Rows are points. The points of each table are mixes of a few directions, plus a little noise. How many directions does each table use, and how many do they share? Where both have some left over, give the other angles between the two spaces (their principal angles), to ten degrees, smallest first.
(in the rows, 128 means zero)

First:
[[114 164]
 [165  31]
 [110 175]
 [123 142]]
Second (6 x 2):
[[182 138]
 [216 145]
 [ 78 118]
 [ 42 113]
 [103 124]
 [149 132]]
Directions: first 1, second 1, shared 0; angles 80

First:
[[187  73 108 163 114  42]
 [124 135 124  65 172 145]
 [ 84 155 163  94 159 204]
 [115 165  92 148  79 119]
 [157  62 181 142 171 122]
 [168 112  80 108 127  60]
 [ 61 192 147 175  74 203]]
Second:
[[103 142 172 146  81 145]
 [120 166  64  79 162 142]
 [179  92 104 105 122  45]
 [ 85 197 111 146  41 138]
 [104 109 225 124 129 173]
 [144  70 182 167 189 159]
 [164 121  40 131 172  96]]
Directions: first 3, second 4, shared 3

First, 8 rows:
[[121 147 140  74  99 104 193 103  87 111 115]
 [134 123 115 141 143 134 108 127 142 124 128]
 [144 118  88 149 167 139  89 112 156 108 121]
 [125 118 140 161 130 141  96 158 146 153 142]
 [117 164 145  26  78  83 249  76  52  92 102]
 [140 118  99 151 158 140  91 122 154 118 126]
 [125 121 138 153 129 138 105 150 141 147 139]
 [118 116 159 171 119 144  93 176 146 171 151]]
Second:
[[143 120 124 124 152  95 149 108 109 129 146]
 [137 126 129 118 136 103 145 117 113 129 130]
 [129 157 160  65  71  78 170 133  94 129  59]
 [112 111 104 186 153 204  71 143 177 126 170]
 [117 134 131 131 110 152 113 143 142 127 115]
 [ 99 146 138 131  77 188  90 167 163 126  89]
 [146 125 131 108 143  77 163 106  97 130 132]
 [126 117 115 155 149 153 108 128 145 127 155]
 [139  89  89 193 211 154 101 105 148 128 217]
 [142 149 156  64  92  53 186 117  79 130  76]
 [118 133 130 132 114 150 113 141 141 127 119]]
Directions: first 2, second 2, shared 0; angles 30, 70

First (8 x 18):
[[145 150 136 122 137 110 132 104 166 142 137 129 142 149 130 135 101  90]
 [158  98 107 149  94 130 154 105 127  85  87 162  72 114  78  75  68 123]
 [147 151 135 123 136 109 134 101 169 141 135 131 141 150 128 133  97  87]
 [150 156 137 121 139 106 134  97 176 145 138 130 146 154 131 136  94  80]
 [102  95 118 135 115 155 121 165  70 108 116 125 108  97 126 119 170 186]
 [112 127 131 124 134 135 119 145 112 134 136 117 138 123 141 141 157 146]
 [102 106 123 131 123 149 118 161  81 118 124 120 120 105 134 128 171 176]
 [108 141 139 117 146 130 113 145 122 150 150 109 157 133 156 157 166 137]]
Second (8 x 18):
[[206 133 123 133 112  93 158  59 213 117  96 169 105 148  77  79   7  47]
 [119 146 130 130 133 124 132 120 131 131 140 124 131 142 137 141 129 116]
 [102 149 134 126 140 129 123 134 118 139 151 112 144 140 152 157 157 130]
 [130 137 139 115 143 122 115 134 143 151 140 117 156 133 144 144 141 122]
 [107 132 127 131 130 135 126 139 107 127 137 120 128 128 139 141 152 143]
 [114  94 111 144 105 150 134 147  79  95 106 137  89 101 109 104 141 171]
 [110 130 128 129 131 134 125 139 110 128 135 120 130 127 138 139 150 142]
 [136 104 132 117 130 136 111 152 122 136 119 125 140 106 128 120 146 153]]
Directions: first 2, second 3, shared 2
